Every row gives one point. The points of each table are mixes of a few directions, plus a little noise. How many directions does each table use, and how many do they share? Where both have some left over, give the other angles between the two spaces (their principal angles), to ten degrees, smallest first.
(in the rows, 128 means zero)

First (7 x 2):
[[130 134]
 [119 100]
 [138 160]
 [127 124]
 [125 121]
 [105  55]
 [152 204]]
Second (7 x 2):
[[125 131]
 [160 103]
 [138 120]
 [ 71 172]
 [104 146]
 [189  81]
 [110 142]]
Directions: first 1, second 1, shared 0; angles 70

First (8 x 6):
[[141 209 120  86 122  86]
 [144  68 125 157 100 149]
 [129  87 125 144 133 138]
 [126  89 138 161  95 172]
 [111 100 140 152 128 162]
 [ 86 145 139 119 197 126]
 [112 200 139 107 124 129]
 [178 127  96  98 125  62]]
Second, 7 rows:
[[100 147 127 107 204  99]
 [131 157 143 140  61 169]
 [136 111 140 159  57 181]
 [116 109 123 124 177 111]
 [142 138 112 104 154  83]
 [133 129 113 106 172  84]
 [138 104 136 156  72 169]]
Directions: first 3, second 3, shared 3

First (8 x 9):
[[178 116 120 183 120 141 132 149 107]
 [153 109 126  87 174  80  69  47 154]
 [ 60 121 117 128 128 134 137 172 121]
 [ 32 101 171  93 136  86 181 182 153]
 [168 137 146 133 113 148  97 135 135]
 [123 140 115  89 144 113 112  70 139]
 [135 154 114 145 102 156 169 133 108]
 [173 143 115 165 106 163 128 135 107]]
Second, 10 rows:
[[155  53  85 143  56 159 105 143 100]
 [161  43  86  79  60 142 121 159 123]
 [126 165 149 152 150 142 126 112 118]
 [165 156 150 186 114 202  97  95  73]
 [ 96 108 107 168 123 106 131 139 138]
 [101 184 156 125 183  98 146 117 150]
 [128 166 136 129 164  80 100  85 120]
 [ 92 131 141 112 143 139 185 174 171]
 [119 125 123  81 143  82 136 132 153]
 [136 148 144 106 143 131 133 123 132]]
Directions: first 5, second 4, shared 0; angles 30, 30, 40, 80

First, 11 rows:
[[130  77 140 186 141 136  76 135 113  92 173  91 145  75]
 [103 123 140 143 155 150 162 103 113  87 167  93 123  86]
 [100 107 147  97 174 147 164 103  87  95 178  98 147  75]
 [165 134 109 152  70  91  70 167 178 179  65 169 115 188]
 [ 84 103 156 130 131 131 171 108 139  99 155  91 110  75]
 [123 187 113 111 145 149 182 104 122 122 121 136 111 155]
 [181 149  96 166  97 114  57 162 148 164  83 169 132 194]
 [103 125 140 119 134 133 165 112 131 113 140 111 116 106]
 [141 165 111  38 125 113 155 133 120 185  82 182 140 188]
 [161 145 107 142 104 115  88 151 143 158  94 159 128 176]
 [117  92 144 124 138 127 123 127 117 114 153 109 140  91]]
Second (9 x 14):
[[ 72 122 129 144  98 124 130 135 147 144 128 156 144 210]
 [ 93 159 133 117 135 144 149 185 110 166 141 114 160 159]
 [139 102 137 154 123 151 137  80 148 108 149 138 108 113]
 [107 127 140  82 130 108 142 202 110 183 111  93 166  86]
 [187  98 114 161 130 149 111  59 135 104 123 149 113  86]
 [181 173  93 125 166 125  74 186  67 138 112 112 168 120]
 [ 32 108 171 135 109 117 130 174 150 119 183 112 126 200]
 [173 149 120 113 141 134 160  73 137 102 111 128  81  80]
 [167 117 117 121 123 100 119  65 150  87  92 148  81 101]]
Directions: first 4, second 6, shared 2; angles 30, 60
